Each row is a point. The points of each table are mixes of a few directions, plus a little noise. Count the directions of each table, and those that both share. Where both have some left over, give the other angles between the two spaces (their principal angles), to ten degrees, smallest first.

First:
[[ 39 -44]
 [  1  -1]
 [-31  35]
 [ -9  10]]
Second (7 x 2):
[[-52  60]
 [  4  -5]
 [ 34 -38]
 [ -2   2]
 [ -1   1]
 [ -4   4]
 [ 22 -24]]
Directions: first 1, second 1, shared 1

First:
[[ -9 -29 -13   0  19  23]
 [  4  20   2  19   1 -18]
 [-15 -60 -19 -21  23  51]
 [ -2   9  -8  28  14 -11]
 [ -1 -22   5 -37 -13  24]
 [  6  25   7  10  -9 -21]
 [  9  19  19 -26 -31 -12]
 [  8  38   7  27  -6 -35]]
Second, 7 rows:
[[ 13 -10  12  15   5  10]
 [ 13 -13 -12  -3 -14  -3]
 [  7   0  26   5  46 -46]
 [ -8   9  33  30  15  46]
 [ 29 -27 -17   2 -27   8]
 [-23  16 -32 -33 -18 -20]
 [-32  25 -11 -16  -7   6]]
Directions: first 2, second 3, shared 0; angles 60, 70

First:
[[ -3  -4  13  12  14 -21   2 -17   8  27   2]
 [ -1 -10  -7   0   0   3   4 -11   9   3  19]
 [ 17   1   4  17  -4   2  12   1  20  -1  13]
 [  5  10  15  10   5 -12   0   5  -2   7 -19]
 [ -2 -15  -3   7   7  -5   7 -23  18  18  29]
 [  7   9  22  17   9 -20   2  -1   5  17 -17]
 [ -9   5 -14 -23 -10  17 -11  17 -24 -25 -14]
 [  8   7  14  13   4 -11   3   2   5   8 -11]
 [  9  -4   7  16   5  -8   9 -11  19  13  14]
 [-17  -6 -34 -38 -17  33 -13  13 -25 -36   6]
 [-13   7 -17 -30 -13  21 -15  23 -32 -32 -21]]
Second, 11 rows:
[[ -9   2 -11  10   4   6 -60  -8 -20  -1  -8]
 [  8  11 -13  -4   0 -11  18  16  19  -5 -11]
 [  8   3  -6  -5   7   7   7  10   1 -14   2]
 [ -4   0  25  12   5   7  13 -13 -36   0 -16]
 [ 11   1   4   6  -9 -26  37   9  27  -1  -1]
 [ 13   4 -16  -6  -2 -15  18  19  34 -10   5]
 [-17  10  -3  -2   5  14 -29 -11 -29  17 -22]
 [ -1 -15   1  10  -6  -6 -34  -8   6  -5  21]
 [ 11  -8  -6 -15  -2   1  23  12  27  -8  26]
 [ -6 -12  27  -6   0  18  24 -16 -22   8  14]
 [-13   3  -3  -4  -2   4 -16  -9  -9  19  -9]]
Directions: first 3, second 5, shared 0; angles 30, 40, 40

First, 8 rows:
[[ 18 -22 -11  -2  15   0   2 -24  15   9 -23 -14 -19 -19   0  19  12  17]
 [ 13 -16  -7  -2  11   0   2 -18  11   7 -17 -10 -14 -13   0  14   9  13]
 [ 45 -54 -26  -6  37   0   6 -60  36  22 -57 -33 -49 -45  -1  46  31  43]
 [-20  24  11   3 -17   0  -3  27 -15 -10  25  14  22  20   1 -21 -13 -18]
 [-26  31  16   3 -21   0  -3  35 -20 -13  33  20  28  26   1 -27 -18 -25]
 [ -5   6   3   0  -4   0  -1   7  -5  -3   6   4   6   6   0  -5  -4  -5]
 [-12  14   7   1 -10   1  -2  16  -9  -6  15   9  13  12   0 -12  -8 -11]
 [-13  16   8   2 -11   0  -2  17 -11  -7  17  10  14  13   0 -14 -10 -13]]
Second, 10 rows:
[[  0 -26  12  -9   9  11 -30  38  12   1  -2  -8 -31 -10  -4 -10  -1   9]
 [ 24  24 -11  27 -48 -13   4 -56 -31   2 -18  10  22  24  22 -16  57  -3]
 [-31 -22  -1  10  17  -5  26  29  -7  -3   9 -15 -21  -2 -37  11 -59   2]
 [ -7  -4  -6  27 -17 -15  19 -10 -21   1  -9  -7  -8   4 -17   0  -2   0]
 [ -9 -23   5 -17   9  17 -29  41  -7  -8  16  -6 -19  19  -4 -38 -22   4]
 [  5  19   0 -49  25  25 -20   6  16 -10  30  16  34  18  29 -19 -11  -8]
 [  0  -1   5   7   3   0  26 -22   8   7 -11  -6  -4  -2  -1  55 -19  11]
 [ -2  -2   0  17   0 -16   5   6  10   6 -14  -3 -11 -34 -15   9  17  -4]
 [  5  20  -3   1  -1  -4  25 -34   5   3  -3   6  22   0   9  33  -1  -1]
 [ 15  16  -1 -15   3   1 -26   3  16  -1   1  13  15 -17  18 -25  41 -11]]
Directions: first 1, second 5, shared 0; angles 40

First, 8 rows:
[[-11  16  12   2 -34  13  12  30  17   2 -20 -17 -25  17  -9  -9 -36 -13
   11   2  -7   9  -3  13]
 [ -5   4   3   0 -16   5   6  18   8   0 -11  -9 -14  11  -3  -6 -16 -10
    4   3  -4   2   0   5]
 [  2 -14  -9  -3   8  -6  -2   3  -5  -3  -1   1   1   4   6  -3  12  -9
   -6   6   0  -9   4  -5]
 [  1  -9  -6  -2   4  -4  -1   4  -3  -2  -1   0  -1   3   4  -2   7  -7
   -4   5   0  -6   2  -3]
 [  4 -21 -14  -4  16 -10  -5   0  -9  -5   2   3   5   3   9  -3  21 -11
  -10   8   2 -14   5  -8]
 [  2 -11  -7  -2   7  -5  -2   3  -4  -3   0   0   0   3   5  -3  10  -8
   -5   5   0  -8   3  -4]
 [  2  -8  -6  -2   9  -5  -3  -3  -5  -2   3   3   4  -1   4   0  11  -2
   -4   3   1  -5   2  -4]
 [  5  43  26  10   5  12  -5 -56   0  14  28  20  30 -41 -16  26  -9  60
   15 -32   6  31 -13   6]]
Second, 9 rows:
[[  0  35  22   8  -7  12   1 -29   6  10  13   8  13 -22 -14  15 -18  37
   14 -21   2  24 -10   8]
 [  0 -52 -33 -11  11 -18  -1  42  -8 -15 -20 -12 -19  33  20 -22  26 -55
  -21  32  -3 -36  15 -13]
 [  0  -4  -2  -1   1  -1   0   3  -1  -1  -1  -1  -1   2   1  -2   2  -4
   -2   2   0  -3   1  -1]
 [  0  -9  -6  -2   2  -3   0   7  -1  -3  -3  -2  -3   6   4  -4   5 -10
   -4   6  -1  -6   3  -2]
 [  0   2   1   0   0   1   0  -2   0   1   1   0   1  -1  -1   1  -1   2
    1  -1   0   1  -1   0]
 [  0  -7  -4  -1   1  -2   0   5  -1  -2  -2  -2  -2   4   3  -3   3  -7
   -3   4   0  -5   2  -2]
 [  0 -14  -9  -3   3  -5   0  12  -2  -4  -5  -3  -5   9   6  -6   7 -15
   -6   9  -1 -10   4  -3]
 [  0  14   9   3  -3   5   0 -12   2   4   5   3   5  -9  -6   6  -7  15
    6  -9   1  10  -4   3]
 [  0  34  22   8  -7  12   1 -28   5  10  13   8  12 -22 -13  15 -17  36
   14 -21   2  24 -10   8]]
Directions: first 2, second 1, shared 1

First:
[[ 14  31  15  16  -5   1  32  12 -43 -23 -28 -50  24  18  22  25 -19  23
   15  -7  17  23  27   6  24   6  -1 -38  32  17  -5 -12]
 [ -1 -15   9   7  -1  -7  28   5  27  -9  10   6  17 -15   9   0  -4   0
   13  23  -1  -6   9 -12  -6  23 -15  15  -6   0  -4 -23]
 [-11  -4  26   0  -2  -1  -2 -47  13  24   3  13  28 -10 -25  21 -11  -3
    8  -1   8  -9 -21   4   4  -1   6  19  -3  19  -2  -9]
 [-34  14   9  17  -8  26 -20 -57 -25  24 -36  -2 -23  11 -12  -7 -34 -18
  -14  -6 -22  33  21   5   2  -6   7  -7  15  18 -21  17]
 [  6 -38 -15 -10  18 -16   6  25  25  -8  27   3  23 -10   6   1  17  -5
    0  17   2 -21 -18 -21  -2  16 -10   2 -26 -23  25  -3]
 [  6   3 -10   0  11   6   8  19 -11 -17  -5 -21   3   6  14  -6   6   1
   -6   3   7   4   0  -3  12   0  -6 -20   4  -8  10   9]
 [ -2  -8 -29 -12  -2  -2 -39  19  -3   9   8  22 -44   7  -6 -22  14 -10
  -17 -12 -20  -2   1   2 -18 -14  12   3 -12 -19   2  22]
 [ 22  11  -1 -17  12   9   7  17  20 -14  18   3   5 -12   3 -14  37   5
   -9  -2  30 -26 -41  10   9 -20  -8  10  -3  -6  13   5]
 [  0   4  -3   0 -23 -15 -21   7  -5  14   3  25 -32   7 -10   2  -7   6
    8 -13 -20   4  23   9 -24  -3  16  15   0   3 -19  -7]]
Second (9 x 32):
[[  5   8  14  -4   5  -9   0  -2 -11   6  -3  -9  17   9  -5  22  -5   8
   12 -13  13  -1  -7   1  10   0  13  -5   8   5   7  -1]
 [ 14  60   7   6   7  50  31   8 -24 -32 -54 -52 -43   8  47 -44   1  10
  -23 -15   1  44  42  28  34   1 -19 -24  56   6 -18  31]
 [ 15 -30 -26  -2 -14  -6 -19 -12   3   1  12   2  12 -11  -5   3   3   3
  -22   3 -15 -12   1   9  -7   3 -11   1 -21   4   0  -2]
 [ 15  -7   0  14  14 -16  -5   5  11  21  -5   7  11  10   8  -8  -4  -2
    5  -5 -23  -1  -6 -16  -6   4  -5  11 -13  -6   7 -17]
 [-41 -22 -13  17   3  -4 -23 -18 -29  -1  17   7  31  10 -28  25 -13 -29
   -1  30  24 -16 -37 -34 -15 -27   8 -25 -27  -2  17   0]
 [-15 -15 -20  -4 -29   6   6   1  15 -12  34  30  -5 -24 -27   1  24   2
    2  23   3 -18 -20   9 -17 -24 -11  -1 -28   5 -12 -20]
 [ -1  10   3   2  -3   3  12   7   5  -1   2   5  -4  -2  -2  -4   9   5
    9   1   0   1  -7   2   0 -10  -3  -1  -1   2  -4 -11]
 [ 16 -11  19 -18   8 -25  -8   2  16  19   4   6   6   1   0  17  -9  10
   13 -21  -3  -6  12   2   1  30  17  26   8  -4   6   3]
 [ -8   6  16 -11   9   3   6   8  13  -2  -6   4 -25   0  12 -12  -7  -5
    4  -3   1   8  23  -2  -1  24   8  19  20 -10  -3  17]]
Directions: first 6, second 6, shared 2; angles 30, 70, 80, 80

First (8 x 32):
[[  6 -11   6  -1   7  10  -5  -2   9   3  12 -10  -3   6  11 -13   6 -12
    2  -6   0   6  -3  10 -10  15  -9  -8   2  -4   9  -5]
 [  4  -6   3  -1   3   6  -3  -2   5   1   7  -5  -1   4   5  -7   3  -6
    1  -4   0   4  -1   6  -4   9  -5  -5   1  -2   5  -3]
 [-13   4  -4  -9  17 -19  14  22   1   0 -18 -18 -15 -19   9  11   3  10
    3  21  -2  -7 -12 -13 -15 -39   6   6  -6 -21 -14  11]
 [  9   1   1   9 -17  12 -10 -18  -5  -1  11  20  15  14 -12  -4  -6  -4
   -3 -16   2   4  12   7  17  27  -1  -2   4  19   9  -7]
 [  3   9  -2   8 -19   3  -5 -14 -10  -3   0  24  14   7 -17   5  -8   5
   -5  -8   1  -1  12  -2  21  12   5   4   1  18   1  -2]
 [-21   6  -6 -14  26 -30  23  35   3   0 -28 -29 -25 -29  15  17   6  15
    5  33  -4 -11 -19 -20 -23 -60   9   9  -9 -32 -22  18]
 [ 16 -11   7   7  -9  23 -16 -21   5   2  24  10  11  21  -1 -18   0 -16
   -1 -23   2  10   8  18   7  44 -10 -10   6  15  18 -14]
 [ -4   8  -4   2  -7  -6   3  -1  -7  -3  -7   9   4  -3  -9   9  -5   8
   -2   3   1  -4   4  -7   9  -8   6   6  -2   5  -6   3]]
Second, 11 rows:
[[ -3 -21   1   1  -5   1  -5  12  -6 -17  18 -28   1  11  25  -5  18  -7
    9  -9   4  -7   2  10 -20   7 -26 -11  -6   7  22 -18]
 [-14  18 -10   0  -8 -22  12  10 -16  -7 -22  10   2 -14 -14  24  -7  21
   -3  16   0 -12   3 -20  11 -34  14  13  -6   2 -17  11]
 [ -6  -9  -3   3 -12  -5  -3   9 -13 -18   9 -12   5   7  11   5  10   1
    5  -5   4  -9   6   2  -6  -1 -16  -4  -7  12  13 -12]
 [  9  -3   3   6 -10  13  -9 -15   0   1  12  12  10  12  -6  -8  -3  -7
   -2 -14   2   5   7   9   9  25  -4  -4   4  13   9  -7]
 [ 15  18   5   1   5  15  -3 -29  15  27  -8  38   3  -2 -30  -9 -22  -3
  -11  -2  -5  17   0   0  26  20  27   7  14  -4 -17  15]
 [ -1   1   2  -8  20  -3   7   7  13  11  -9 -10 -14 -11   6  -4   0  -1
    1  12  -4   4 -12  -3 -11 -14   7   1   1 -21 -11  10]
 [ 13  -8   4   8 -15  19 -15 -19  -1  -2  21  12  14  20  -4 -12   0 -12
   -1 -22   3   7  11  15  10  39 -10  -8   5  20  17 -14]
 [  4  17   3  -9  24  -1  10  -6  20  27 -22  14 -14 -18 -15  -3 -15   2
   -7  17  -7  12 -13  -9   6 -14  28   9   8 -26 -27  24]
 [  4  -5   0   8 -19   7  -9  -9 -10 -10  14   7  14  14  -2  -1   2  -3
    0 -15   4  -2  11   7   8  21 -10  -4   0  21  14 -13]
 [ -6 -16   2  -8  16  -5   4  21   6  -5   4 -34 -14  -4  27  -5  15  -5
    8   7   0  -4 -11   3 -28 -14 -14  -7  -5 -16   6  -3]
 [-14   7  -6  -4   3 -20  12  18  -8  -7 -16  -9  -6 -14   2  16   2  14
    2  16   0 -11  -4 -14  -5 -34   4   7  -7  -7 -11   8]]
Directions: first 2, second 3, shared 2

First (8 x 32):
[[  9   3   6 -31 -11  10  22 -34 -15 -19   0   9  -1  12  -1  -5   8  -4
  -16  -8 -24  -9  -4  28   9 -17  16 -15  -7  33  13 -13]
 [-12   1 -13  39   7  -6 -22  17  19  20  10 -19  -7  10   0   7 -19   1
    2   7  15  -2  -1  -6   0  30 -14   3  14 -29  -5   6]
 [  5  -6 -30  -8  -9  21   6   8  18  16   6 -13   8  10   9  -3 -13   5
    5  -5   5  12   7  -1  -6   6  -6  -5  -2 -23  -1  12]
 [-10  11  60  22  22 -43 -17  -5 -34 -27 -14  25 -14 -25 -18   8  25  -9
   -2  12  -4 -20 -12  -8   8 -11   7  16   5  38  -4 -19]
 [ 17 -15 -21 -45  -9  26  21  30   9   8 -15   7  27 -30  13 -13  13  10
   29  -7  15  38  20 -39 -23 -29  -2  13 -20 -21 -11  26]
 [-13   3   2  38  11 -15 -23  14   8  11   5 -10  -9   2  -4   8 -10   0
    3   9  12  -5  -4  -7   1  23 -10   7  12 -17  -5   1]
 [ -6   7  -6  16  -3   0  -4 -20   5   2  14 -12 -12  28  -2   5 -16  -4
  -18  -1 -11 -18 -10  29  12  19   1 -15   9   4  10 -11]
 [ 10  -2   3 -32  -7  10  18  -9  -9 -11  -7  11   7  -6   2  -6  11   1
    0  -6  -9   5   4   2  -2 -21   9  -2 -10  15   3   0]]
Second:
[[ 18   1   8  16   4 -17 -15   5 -17 -26 -11  10  -6 -11  10  14   9  -5
    3  -4  -6  -3  15  10 -19  -1  14   3 -11   8  -8   8]
 [-28   3  43 -40   8  -2  23  -8  -9  11  -5  17  10 -20 -29 -23  24   4
    2  13   6   2 -28 -36  30 -33 -11  15  10  28   9 -24]
 [ 17   3  35   9  11 -30 -14   4 -34 -39 -22  27  -6 -31   3  12  27  -7
    7  -1  -7  -5  12  -1 -17 -17  19  12 -15  26 -10   2]
 [-17  -1 -20 -11  -7  22  13  -4  24  31  16 -18   6  20  -6 -13 -17   6
   -4   2   5   4 -13  -4  17   8 -15  -7  12 -16   9  -5]
 [ 18  -4 -46  31 -11  11 -16   6  18   3  12 -23  -7  27  23  15 -28  -1
   -4 -11  -3   0  20  31 -19  32   4 -17  -3 -32  -3  19]
 [-12  -4 -43  -1 -13  31   9  -2  36  38  23 -31   4  35   2  -8 -31   6
   -7  -2   5   5  -7   8  12  24 -17 -15  13 -32   9   3]
 [ -1   1   6  -3   2  -2   1   0  -3  -2  -2   3   1  -4  -2  -2   4  -1
    1   1   1   0  -2  -3   1  -4   0   2   0   5   0  -2]
 [  4   1  18   0   5 -13  -3   2 -15 -15  -9  13  -2 -14  -1   3  13  -3
    3   1  -3  -2   3  -3  -5 -10   7   7  -5  14  -4  -1]]
Directions: first 3, second 2, shared 1; angles 80
